Every row gives one point. Any point is a mix of the corners, with weights that add up to 1. It lies inside the corners' shape when no weight is negative. Is each point inside? If not, which corners have a negative weight?

Corners:
(1): [-14  52  42]
(2): [ 26 -60 -10]
(3): [-21   1 -18]
(4): [-13 -17  26]
Points:
[-10 -24 -14] => outside (1)
[ -3 -37   0] => outside (1)
[ 19 -46  -4] => inside
[  3 -49  -8] => outside (1)
[-7 19 21] => inside
[ 15 -28  24] => outside (3)
[  0 -23  -8] => inside
[-14  33  25] => inside
[ 16 -41  -1] => inside

Corners:
(1): [ 20  23 -10  35 -47  -4]
(2): [-60  -8   3 -11  31 -20]
(3): [-12   4 -11  -4  46  -2]
(4): [ 12 -12  30  50 -11  -7]
(5): [ 22 -28 -13  36 -33  14]
(6): [-15 -27   9 -33  37 -42]
(7): [ 20  -2  25  23 -45  31]
Points:
[  5 -13   0  23 -26 -17] => outside (3, 7)
[-11 -21  17  10  18 -14] => outside (1)
[-6 -5 -2  0 22 -6] => inside
[ -9   0  19  11 -20 -11] => outside (3, 5)
[ 15  -5   0  25 -14  -1] => outside (2)
[ -9 -21  12  20 -12   1] => outside (1, 3)
[ 13  -9  10  30 -11  -3] => outside (2)

Corners:
(1): [ -6 -15  21  31   5 -16 -32 -12  38]
(2): [  9   4  -1  18 -30 -18  28 -20  -8]
(3): [-11  28 -32   9 -25   5  30 -24  -7]
(4): [  4  -2  13 -30 -29 -16  -2  -1 -23]
(5): [ 26  24 -17 -15 -28 -18  -8   9 -22]
(6): [-25 -20 -23  47 -31 -10  -2 -11   6]
(7): [ 20   3  20 -32 -11 -22  31  51  16]
(8): [ 20  -8  15   6  -8   0 -22  20 -29]
(9): [-32  19   1  41 -20 -38  17  -3 -15]
(10): [ 11 -45 -11  -1  39 -21 -23  -3  30]
Points:
[ -2  -5  -8  11  -4 -21  -2  -2   1] => inside
[ -4  -5  -9  12  -9 -12  -2  -3   4] => outside (2)
[  3 -25   0  -2   5  -8  -7   9  19] => outside (2, 5, 9)
[  9  -5   9  -3 -11 -22  -4  14  -1] => outside (3)
[  5   3 -11   9 -21 -15  -4   0  -5] => inside
[ 11  51   0 -12 -48 -19  38  14 -60] => outside (1, 6, 10)
[ 20 -19   2 -24  -9  -3  14  14   1] => outside (1, 5, 9)
[ -1 -10  11  16  -3 -16 -15  -4  20] => inside
[  8   0  13  16 -21 -23   5  12  -3] => outside (3, 4, 10)

Corners:
(1): [ -6  -6  -2   7 -10 -20 -14  13  -1  25   8  -4]
(2): [-15   0 -60   4  31   5   7  -9   0  -2 -15  36]
(3): [-17  -5   1   7  24 -15  11 -13  12   5  22 -11]
(4): [ 56   8   8  -3  -6  20 -11 -12  -7  19 -11   5]
(5): [  4  23   8  18  -6  24   6   7 -22  12   2   7]
(6): [-15   1 -11  12  -8 -26   8 -12  -6  18 -34 -11]
(7): [  3   2   1 -10  -6  14   0  -4 -15   2   2   6]
(8): [  4 -14  -2  -6  35  16   9   6  -7  -1  10 -15]
(9): [-13   6  -7  -4  31  20 -36  -2 -16  23  17  -7]
(10): [-21  16   6  -6  32  -4   4  12   2  -1  13  -2]
(11): [  7   6   4 -12  12  15   9   2  13   3  17 -22]
(12): [-23  11 -31   1   7 -28  -6   5  -4  -7   8 -17]
(13): [-11   2   4  20 -10  20 -11   0  -9  -5   6  -2]
Points:
[ -7   2 -10   2  17  -7  11  -4   8  -6   4 -10] => outside (1, 5, 7, 9)
[ -1   1   1  -9  19  -5  -4   3  -1  11   9 -17] => outside (2, 5, 13)
[-14   3  -8   3  14   0  -2   0  -4   5   6  -5] => outside (4)
[  0   4   3   0   9   2  -5   0  -5   9   8 -11] => outside (2)
[ 14   2  -8  -3   8  -1 -17  -5  -2  10   8   7] => outside (5, 6, 8, 11)
[-3  3  6  2  9  5 -3  2 -7  7 16 -4] => outside (2, 6, 11)
[ -5   8  -8 -10  14 -11  -2  -3   5   9   4  -3] => outside (5, 8, 13)
[ -7   3  -5   2  19  12 -16   2 -12  10  13   0] => outside (6, 11)
[-26   8  -9   5   9  -2  -7   8  -2   0  21   1] => outside (4, 6, 8)

Corners:
(1): [ 13   6 -20  10  27  -1  -7   3  12  11  19  -8  -9  16  13   1  -8  -9]
(2): [ 15  -7 -36  -3   6  -4 -15  21   4 -12 -23  11  12 -43 -16   0 -28  14]
(3): [  3 -16   7  27 -16   9   9   7  13 -14   4 -29  14   5   6 -29 -17 -13]
(4): [ 17  20   6  -9  -9  12 -15  12  17  -6   3   5  18 -10   4  29  13  -5]
(5): [-12   3   2  15   3   4  -6   8  10 -27  -6 -14  19   6  10 -16  11  -4]
(6): [-16  18   9 -20  24  -7  10   1  -9  12   8  15 -17  12  48  47  19   7]
(7): [  0   9  34   2  11   1 -17 -18  28  30  15   4  24  29  15   1 -10 -31]
(8): [-15   9  -7  17  -4 -12   8   0  -1  13  29 -11 -15  13  15  31  22   7]
(9): [ -9 -15  -3  20   7  -5  14  11  10   5  17  17  17  60  19 -34   0  -1]
(10): [-29 -17   1 -34  24 -22  14  27  -5   9  12 -21 -23   4   9  -6  -3  40]
(11): [ -1  -1 -18   4 -12 -18   9  25   7 -17 -26 -33  -1 -14   8  -6  -2  20]
(12): [ -7  -4  26  16  12  14  -6  19 -10  20  12   8  -2  17   3 -21 -20  21]
(13): [ 34 -30  -1   5 -13   1 -20 -26  13   3 -16   1 -27  -4  -7   6 -10 -22]
(14): [ 29   8  10 -32   7 -26 -16  -1 -19  20 -13  31  15 -26   4  -9 -27  27]
(15): [ 16 -13 -35  51 -57  -2   8 -30  53  15  -1 -31   0 -27   6  -6  38 -39]
(16): [ 21  -5 -15 -10   7  -3   7 -26  -3  21   2  10  -4  26   4  32  15  38]
(17): [ -1   2  -6  -1  15  25  15   8  -7   0 -14  -3   0  -5 -35  28   5   4]
(18): [ -2 -21  14  23 -13 -22  22 -17  21 -21 -11  11   3 -34 -11 -44  -4  14]
(19): [  7   4 -46  -3 -11 -17   9 -11  12 -11 -20  -2 -23 -26   7 -13 -21  -3]
Points:
[ 7 -5 -3 18 -6  4  1 -1 15  4  2 -3  4  6  1 -8 -4 -5] => outside (5, 6, 10, 14)
[  8 -12  -2  16 -10  -2   2  -4   8   0  -9   0   5  -2  -6 -17  -8   2] => outside (1, 4, 6, 10)
[ 2 -2 18 -4 12 -3 -1  1  6 -3  0  2 14 15  8 -5 -2  2] => outside (2, 8, 12, 15, 19)
[ 2 -2 -1  3 -3 -4  2  0  8  3 -3 -2  3  2  7  3  2  6] => outside (1)
[ 6 -3 -4  5  1 -3  2 -1  7  1 -4  0  2 -7 -2 -3 -2  3] => inside
[ 4 -2 -6  5 -2 -3  1  2  7  0 -5 -5  0 -8  3  0 -4  5] => outside (9)
[ 0  1 -3  0  4 -7 -2  6  5  5  1  0 -1 -5  7  2 -3  5] => outside (3, 16)
[  0  -2  -6   6   1  -4   4   4  10  -1  -1  -2   7   0   1 -10  -5   5] => outside (6, 13)

Corners:
(1): [ -1  34  -9 -37   3  23  17  21 -32  -6  22 -57 -14  -9 -48 -60  18   7
 -21   3]
(2): [-19   5  -9  50  19  -7   7   4  15 -13 -11  33 -13  -3  22  27 -16  56
  28 -48]
(3): [  0  39  19 -10  -9   1 -10   1   4  35  -7 -29  12  -6 -18 -25  17  12
 -17  24]
(4): [-31 -29  -9   9  22 -15 -42  17   7   2  27 -23  -2 -19  28   1  -5  21
 -45  30]
(5): [ 32  34  16   3  -6  16   3  24 -30  31  21 -60   3  -6 -28   1  25 -17
 -16   0]
(6): [-25 -16  -3  15 -12   1  15  37 -20 -12  12   0  11 -21  20   2   1 -19
   4  31]
(7): [-19  -2   0  -3  19   8 -25 -15  15  -6   4  38 -20  20  40 -15 -42  12
  19 -18]
(8): [-11   4   0 -21  19  57 -12  18 -14  -1   3 -43  -4   1 -31   2  17  -5
 -11  18]
(9): [  3  16 -10  12 -17 -38  -8 -22 -15   1 -12  43 -14  -9  -8  41 -38 -24
  13 -22]
(10): [  1  33  23 -35 -10  24  11 -13   0   3  19 -39 -28 -10  26 -16  22  -8
 -13  -9]
(11): [  6  22  -9  25 -21  19   2  -9 -27  24  19 -34 -29   0 -27 -31  46 -21
 -39 -12]
(12): [  0 -43   3  41   3  -5 -10  14  26  -4 -11 -29  -1  -1   4   3 -11  -9
  21   0]
(13): [-29  30  10  -5   5  11  26  -4 -32  30  27 -39  17 -34 -36 -35  -2 -19
 -30  18]
(14): [-43 -22  27  26   7  -2 -25  11  -8   0 -35  33 -10   6  32   0 -10  12
  18 -44]
(15): [ -7  14  20 -33   4  54  -4  31   8 -11  23 -18  44 -19 -41 -18  15   5
 -20 -18]
(16): [ -4  47  20   6 -38  24 -17  18   8   8  47 -44 -27  14 -28 -17  20  -7
 -45   3]
(17): [-34 -15  -7  18   4 -31 -17  -7  32  29   3  43 -45   9   9  20 -14  -4
  23 -59]
(18): [-24   3   3  10 -19  36 -46 -25   9  -3 -11  47 -23 -22  -1  42 -10  35
  38 -25]
(19): [-21 -19  17  21   7   7  -5 -41 -21 -32  43 -16 -18  -8  -8   3  17   0
  14  16]
(20): [-20 -28 -28  26  10  -8   3 -18  -7  -9  38 -48  29  34 -16   9  11  11
  -5  -4]
(21): [-17 -47   0  -5  15 -23  11  -9   6  21   9  23 -18   0  22  51 -29  23
  13 -27]
Points:
[-12   0   5  -1   4   8  -6   4  -3   8   4  -5 -10  -9   0   1  -2   4
   1  -6] => outside (16, 20)
[-19 -13  11  16   3  -5  -8   7   9   6  16 -10  -8   6  20  -1   5   9
  -9 -15] => outside (1, 8, 9, 13, 18)
[ -8   0   3   4   8  13  12  -1 -17  -4  10 -16   0  -3  -2 -11  -3  -8
   3  -6] => outside (3, 4, 16, 17, 18)
[-31 -19  -3  12  -1 -10 -11 -13   5  -1   4  14 -12  16  -6   8 -29  -3
  26  -8] => outside (2, 4, 5, 10, 11, 15)
[-13  -1  -4  15  -1  -8  -2  -5  -1   9  17  -7 -16  -5   4   6  -3   6
  -4  -6] => outside (8, 14, 15)
[-17 -20  -3  21   2  -1 -15  -1  14 -10   6   7 -11   2  11  11  -9  12
  12 -20] => outside (3, 5, 8, 13)
[ -2 -19   2  28   3 -17  -2   2  12   5  -1   1  -9  12   0   8 -13   5
  17 -31] => outside (4, 6, 8, 10, 13, 18)
